Each point is reached from the start by the listed moves, each made once or not at all, plus a little noise. Say if it took an odd or an even number of moves. Then give how often each move was made.

Moves:
(1): [ 3.5 -2.0 -0.8]
(2): [ 0.1  3.1 -2.0]
(3): [2.0 2.3 3.5]
Start: [ 1.7  0.4 -1.9]
Points:
[ 2.1  3.6 -3.9] -> odd (0, 1, 0)
[ 1.6  0.1 -1.8] -> even (0, 0, 0)
[ 5.2  1.5 -5.2] -> even (1, 1, 0)
[ 4.9 -1.7 -2.9] -> odd (1, 0, 0)

Moves:
(1): [ 5.2 -0.2  2.3  0.4  1.4  1.1 -0.1  0.1  0.7 -1.4  0.5]
(2): [-0.1  4.5  0.1 -0.2 -1.1  1.7 -2.1  0.8  0.8 -1.4 -1.9]
(3): [-1.6  0.4  5.1  0.8 -1.3  0.9 -1.6 -0.4 -1.3  1.5  0.8]
(4): [ 0.0  0.1 -0.8  3.4  0.6 -1.0 -0.5  0.3  1.0  0.1  0.2]
(5): [-2.4  1.4  0.6  0.1  4.8  0.6  0.6  0.8 -0.6 -1.3  1.8]
(6): [ 0.5 -1.1 -1.0  1.2  0.3  3.5 -0.7  0.3 -0.1  0.4  0.5]
(7): [-0.9  0.5  1.7  0.7 -0.2  0.9  5.7 -0.5  0.2  0.4 -1.7]
(8): [ 0.3 -0.3 -0.4  0.4  0.2 -0.3  0.5  6.4 -1.8 -0.3  0.1]
(9): [ 0.0 -1.2  1.7 -2.1  1.3  0.5 -0.5  1.8  5.2  1.1 -0.3]
(10): [ 1.1  1.3 -0.3  0.3  1.8 -0.5 -0.4 -0.2 -1.4  5.7 -0.6]
(11): [-0.5  3.0  0.2  0.1 -1.0  0.0  1.4  0.3  1.1  0.8  5.5]
Start: [-0.2 -0.9 -1.8  0.7  3.1 -0.1  1.1  0.2 -3.3 -0.2 -2.2]
Points:
[ 2.5  9.3  2.4  2.4  9.1  3.3  6.7  8.0 -4.3  2.3  1.6] -> odd (1, 1, 0, 0, 1, 0, 1, 1, 0, 1, 1)
[ 0.7  3.9 -2.6  6.4  4.8  4.2  3.5  7.2 -4.5  4.7 -5.6] -> even (0, 1, 0, 1, 0, 1, 1, 1, 0, 1, 0)
[-1.3 -1.7  1.9  3.2  2.1  3.9 -0.5  6.4 -6.3  1.3 -0.9] -> odd (0, 0, 1, 0, 0, 1, 0, 1, 0, 0, 0)
[ 2.7  3.3  2.5 -0.8  9.8  3.4 -0.3 10.1  1.0 -3.7 -2.0] -> odd (1, 1, 0, 0, 1, 0, 0, 1, 1, 0, 0)

Moves:
(1): [ 3.5 -0.4  0.6 -0.7 -0.1 -2.1 -1.0 -0.2 -1.7  0.0 -1.7  0.9 -1.4 -0.4
  0.3  1.8 -0.6  1.1  1.6 -0.2  0.4  0.3  0.6  1.5 -0.9 -0.5]
(2): [ 0.2  4.0  1.0 -0.4  0.6 -0.7 -0.4 -1.1  0.0  1.1 -0.1  0.5 -0.8 -0.4
 -0.3  0.1  1.2  0.0 -1.1 -2.2 -0.3 -0.5  0.7  0.4 -0.9  1.3]
(3): [-0.3  0.1  2.7 -0.2 -0.2 -1.1  0.6 -0.2  0.7  1.4  0.0 -1.5 -0.6  0.6
  0.5  0.6  0.1  1.1 -0.4 -0.6  0.5  1.4  0.8 -0.5 -0.4 -0.4]
(4): [ 0.2  0.3 -0.7  3.0 -0.4 -0.9  0.3 -1.2  0.8 -1.0 -0.4 -1.4 -0.3  1.0
 -1.8  1.1 -0.7  1.5  1.1  0.4 -1.1 -0.5 -0.8 -2.1 -1.0  0.0]
(5): [-1.1  0.7  0.7  0.1  4.0  0.9  0.7 -1.1 -1.2  0.5  1.0  0.3  0.1 -0.2
  1.0  0.0 -0.4  0.1  0.8  0.1  0.4  0.7  1.3  0.2  0.5 -1.7]
(6): [ 0.3  0.8  1.9  1.4 -0.9  1.9 -0.3 -0.5  0.3 -1.7 -0.3 -0.3 -0.6  0.4
  0.3  1.3  0.3 -1.9 -2.3  0.3  0.1  0.5 -0.3  0.7  0.1 -1.6]
(7): [-0.1 -0.8 -1.1 -0.7 -0.4 -0.3  3.8 -1.3 -1.3 -0.5  0.3 -0.7 -1.0 -0.3
 -0.7  0.2  0.1 -0.5  0.0  0.5 -1.0 -0.2 -0.5 -0.3  1.9  0.5]
(8): [-0.4  0.2 -0.8  0.2  0.7  0.4  0.0  2.8 -1.0  0.9 -1.2 -1.6 -1.0  0.5
 -1.3  0.0 -1.4  0.8 -0.2 -0.3  0.6  0.6  0.4  2.2  0.8  1.6]
(9): [ 1.4  1.1  0.4 -1.0  0.8  1.7  2.2  2.0  3.9 -2.2  0.7 -1.3 -0.4  0.4
  1.2 -0.1  0.1  0.5  2.5 -0.7  0.0 -1.3  2.9  0.4 -0.9 -1.7]
(10): [ 2.2  0.9 -0.7  0.3  0.1  1.1  0.9 -0.2  0.0  3.4  0.9 -0.4 -0.5  0.2
  0.8 -0.1 -0.7  0.7 -0.6  2.8  0.6 -1.7 -0.4 -0.2  0.1  0.3]
(11): [-0.1  0.1  0.2  0.2  0.3 -0.6 -1.2  0.6 -0.8 -1.4  2.9 -0.9 -0.9 -0.2
 -1.9  0.7  0.6  0.4 -0.1  0.7 -0.4  1.0  0.0 -0.5 -1.8 -0.3]
(12): [ 0.7 -1.0  1.3  0.8  0.3  1.9  0.1  1.0  0.1 -1.5  0.5  2.8 -0.9  1.5
 -1.1 -0.2  1.3  0.6  1.2 -0.3  1.4 -0.6 -0.5  1.1  0.2  2.8]
(13): [ 0.7  1.7  0.9 -1.0 -0.3  0.2  0.7  0.6  0.2  0.8  0.1  0.5  4.7 -0.8
 -0.7  0.8  0.7 -0.4 -0.2 -1.2  0.8 -0.8 -2.2  0.6  0.1  0.4]
(14): [ 2.5  0.1 -1.1 -2.0  0.4  0.1 -1.6  1.4 -0.2  0.9 -1.0 -1.5  0.4  4.7
 -0.2  0.5  1.9  0.9  2.0 -0.2  0.0 -1.1 -1.0 -1.0  0.6  0.0]
(15): [ 1.8  2.9 -1.8  1.2 -1.0 -0.5  0.1  2.6 -0.3 -0.1  1.9 -0.9  0.8 -0.1
  2.9  1.8 -1.3  1.3  1.2 -1.1  1.8  1.4 -0.6  0.8  2.0  0.1]
(16): [-0.8  0.7 -0.1  1.0 -0.6 -1.6  0.8  0.6  1.0  1.5 -0.5  1.8 -1.7 -1.6
 -1.2  4.5  0.7 -2.6  0.4  0.8  1.7 -0.1  0.1 -1.3  1.1 -0.1]
(17): [ 1.3 -0.9 -1.2  1.0  1.0  0.3 -0.8 -1.0 -0.1 -0.4 -0.9 -1.2 -0.3 -2.4
  0.5 -0.3  4.5  0.9  0.2 -0.2  0.8 -0.7  0.0 -1.0  0.3  2.0]
(18): [-1.9  0.7 -1.4 -2.2 -0.3  2.0 -0.5  0.3 -0.7 -1.4 -0.3  0.1 -1.1 -1.7
  0.9  2.2 -0.8  3.6  1.4  1.2  0.5 -0.1 -0.6 -1.6  0.3 -1.1]
(19): [-0.8  1.0  0.4 -0.2 -0.9  0.9  0.4 -1.0 -1.0 -0.5  1.0 -0.7  0.8 -0.5
  0.2 -0.7 -0.4 -0.6  1.6 -1.0  1.5 -1.2 -0.1 -2.1 -1.0  1.0]
(20): [ 0.1  1.8  0.8 -1.4 -0.7 -0.7 -0.2  0.6  0.9 -1.5 -1.4  0.6  0.4  0.3
 -0.9 -0.9 -0.4 -1.6  0.2  2.5  1.0  1.8  0.5  0.0  0.9 -1.1]
(21): [ 0.6 -0.9 -1.7  0.4  1.7 -0.3 -1.0 -0.5 -0.9 -0.3 -0.2  0.8 -0.4 -0.5
 -0.7 -1.1  0.4  0.7 -1.4 -0.8  3.5  0.5 -0.1  0.0  0.4 -0.4]
(22): [ 1.5 -1.4 -0.9 -1.1 -0.7  2.0  0.5 -2.3  1.7  1.7  0.8  0.2  0.6 -0.4
 -0.2  0.8  0.0 -0.1  1.6 -1.2 -1.2  4.1  3.0  0.9 -0.4  1.0]
(23): [-0.3 -0.7 -0.6  0.3 -0.2 -0.2  1.8 -0.3  0.0 -1.0 -0.3  0.8  0.4  0.8
  0.8  0.7  1.2  0.1 -1.0  0.8  0.5 -2.2  3.0  0.8 -0.3  0.2]
(24): [ 0.0 -1.2 -0.1  0.7 -0.7 -0.1 -0.9 -3.0  3.2 -0.9  2.1 -0.3 -0.1  0.0
  0.8  0.0  0.4 -0.2  0.6  0.3  1.5  0.9 -2.0  4.2  0.3  1.1]
Start: [-0.7  2.6 -3.2  0.5 -1.0 -2.0 -1.8 -1.3  1.8  1.3  1.7  1.8 -4.3 -1.3
 -0.1  0.2  1.1  0.7 -2.5 -0.4 -0.1 -0.7  0.1 -3.5  0.8  1.4]
Points:
[-0.1  7.5 -3.2  1.8  0.6  1.1 -1.3 -3.4  2.4  3.7  0.5  1.8 -5.1 -6.0
 -5.2  7.7  6.8  6.6  1.7 -5.5  8.4  1.4  0.3 -6.8  0.3  9.3] -> even (0, 1, 1, 1, 0, 0, 0, 1, 0, 0, 0, 1, 1, 0, 0, 1, 1, 1, 1, 0, 1, 1, 0, 0)
[ 2.5  6.8 -4.6 -4.1 -1.3  1.4  5.0  1.0  6.3  4.1  3.1 -2.7 -6.1 -6.8
 -3.0  8.5  4.4  3.1  1.8  4.4  3.8  3.6  3.6 -4.7  3.4  3.0] -> even (0, 0, 1, 0, 0, 0, 1, 1, 1, 1, 1, 0, 1, 0, 0, 1, 1, 1, 0, 1, 0, 1, 0, 0)
[ 8.2 10.5 -2.1 -0.5 -0.1  0.1  2.0 -8.9  8.3 -1.1  1.0 -0.7 -4.1 -1.7
 -1.8  9.5  8.7 -2.5  5.8 -2.3  4.5  1.3  1.7 -2.6  1.4  1.9] -> odd (1, 1, 0, 1, 1, 1, 1, 0, 1, 0, 0, 0, 1, 1, 0, 1, 1, 0, 1, 1, 0, 1, 0, 1)
[  8.6   6.9  -5.6   1.1  -3.0  -2.6  -0.7  -6.2   5.3  -2.1   0.2   2.4
 -11.2  -0.1  -0.4  13.3   9.5   5.7   2.6  -0.6  10.1   4.6   1.9  -0.8
   5.2   5.5] -> odd (1, 1, 1, 1, 0, 1, 1, 0, 0, 0, 0, 1, 0, 1, 1, 1, 1, 1, 0, 1, 1, 1, 1, 1)
[ 4.9  6.3 -4.5 -5.1  0.2 -3.9 -3.8 -6.8 -0.7 -0.1  3.8 -2.2 -5.0 -3.1
 -1.4  4.8  9.1  7.5  1.3 -4.4  7.9 -1.2 -4.5 -3.6  0.0  4.9] -> even (1, 1, 1, 0, 0, 0, 1, 0, 0, 0, 1, 0, 1, 1, 0, 0, 1, 1, 1, 0, 1, 0, 0, 1)
[ 6.3  9.9 -8.4 -1.2 -2.6  1.7  0.4 -2.5  2.5  5.8  2.3 -0.6 -8.1 -2.9
  3.2 11.1  7.2  2.8  0.5  0.0  2.7  1.2 -0.1 -6.3  5.8  4.1] -> even (0, 1, 0, 0, 0, 1, 1, 0, 0, 1, 0, 0, 0, 1, 1, 1, 1, 1, 0, 0, 0, 1, 0, 0)
[ 8.0  8.6 -1.9 -3.3 -1.6  3.7  6.3 -5.2  6.0  4.4  3.1 -3.7 -1.6  0.9
  2.2  4.2 10.0  1.6 -0.9 -2.9  2.9 -4.0  5.8 -5.2  0.2  4.7] -> even (0, 1, 1, 0, 0, 1, 1, 0, 1, 1, 0, 0, 1, 1, 0, 0, 1, 0, 1, 0, 0, 1, 1, 0)
[ 7.0  6.3 -7.2 -0.7  3.2 -3.7 -3.0 -1.3 -2.7 -1.1  0.0  1.0 -3.5  0.7
  3.9  2.0  6.3  3.6  2.5 -0.5 10.0 -1.5  3.7 -4.6  3.6  1.0] -> odd (1, 0, 0, 0, 1, 0, 0, 0, 0, 0, 0, 0, 0, 1, 1, 0, 1, 0, 1, 1, 1, 0, 1, 0)
[ 9.7 10.7 -7.4  2.7 -0.9  2.5  6.1  2.7  6.4  3.7  2.8  1.4 -4.7  4.1
 -2.5 10.3  5.3  2.3  0.4 -2.8  7.4 -2.8  3.3 -0.7  4.8  6.0] -> odd (0, 1, 0, 1, 0, 1, 1, 1, 1, 1, 0, 1, 1, 1, 1, 1, 0, 0, 0, 0, 1, 1, 1, 0)
[ 3.6 11.8 -2.2 -0.5  1.0 -2.0 -1.8 -1.7 -1.6  1.6  0.5  0.5 -8.5 -2.3
  5.7 12.9  8.1  4.8  2.1 -3.0  8.1 -2.6  3.9 -6.7  2.2  0.5] -> even (1, 1, 1, 0, 1, 1, 0, 0, 0, 0, 0, 0, 0, 1, 1, 1, 1, 1, 1, 0, 0, 0, 1, 0)
